Each point is reached from the start by the listed moves, each made 0, 1 or 2 times, or once backwards (-1), plus a little noise. Say if it took an odd or an even number of moves. Then give how often each move was made.

Moves:
(1): |  0.009 | -0.036 | -0.014 | -0.011 |
(2): |  0.025 |  0.023 | -0.025 | -0.029 |
(3): |  0.033 | -0.002 |  0.026 |  0.001 |
Start: |  0.004 | -0.009 |  0.021 | -0.004 |
Points:
|  0.077 | -0.049 |  0.058 | -0.014 | -> odd (1, 0, 2)
|  0.042 | -0.039 |  0.097 |  0.027 | -> odd (0, -1, 2)
|  0.115 | -0.062 |  0.021 | -0.053 | -> odd (2, 1, 2)
|  0.047 |  0.074 | -0.016 | -0.051 | -> odd (-1, 2, 0)
| -0.006 |  0.016 | -0.029 | -0.036 | -> even (0, 1, -1)

Moves:
(1): | -0.048 | -0.017 | -0.009 | -0.027 |  0.017 | -0.034 |  0.011 |  0.001 | -0.045 |  0.004 |
(2): |  0.000 |  0.003 |  0.031 |  0.008 |  0.000 | -0.012 | -0.050 | -0.035 | -0.010 |  0.017 |
(3): |  0.032 |  0.004 |  0.002 |  0.003 |  0.007 | -0.006 |  0.002 | -0.006 | -0.006 |  0.017 |
(4): |  0.029 | -0.010 |  0.043 | -0.026 | -0.031 |  0.015 | -0.020 | -0.009 | -0.003 | -0.015 |
(5): |  0.021 |  0.004 | -0.004 |  0.000 |  0.005 | -0.016 |  0.013 |  0.031 |  0.006 |  0.035 |
(6): |  0.020 | -0.030 | -0.002 | -0.014 |  0.004 |  0.022 |  0.008 | -0.065 |  0.057 |  0.042 |
(7): |  0.010 | -0.048 | -0.056 | -0.002 | -0.030 | -0.005 | -0.031 | -0.001 | -0.040 |  0.003 |
(8): | -0.020 | -0.049 |  0.007 |  0.006 |  0.010 | -0.017 | -0.004 |  0.026 |  0.020 | -0.017 |
(9): |  0.017 |  0.029 |  0.028 | -0.040 |  0.028 |  0.028 | -0.003 |  0.011 | -0.025 | -0.015 |
Start: | -0.011 |  0.000 | -0.020 |  0.008 | -0.021 |  0.011 | -0.001 |  0.006 | -0.020 |  0.002 |
Points:
| -0.139 | -0.048 |  0.008 |  0.043 |  0.047 | -0.005 |  0.028 |  0.045 |  0.063 | -0.071 | -> even (0, 0, -1, -1, -1, 0, -1, 2, 0)
|  0.106 | -0.010 |  0.120 | -0.116 | -0.012 |  0.139 |  0.040 | -0.131 |  0.102 | -0.002 | -> odd (0, -1, 1, 2, -1, 2, -1, 0, 1)
| -0.016 | -0.070 | -0.017 | -0.134 |  0.000 |  0.027 |  0.008 |  0.119 | -0.120 | -0.052 | -> odd (1, -1, -1, 1, 1, 0, 1, 1, 2)
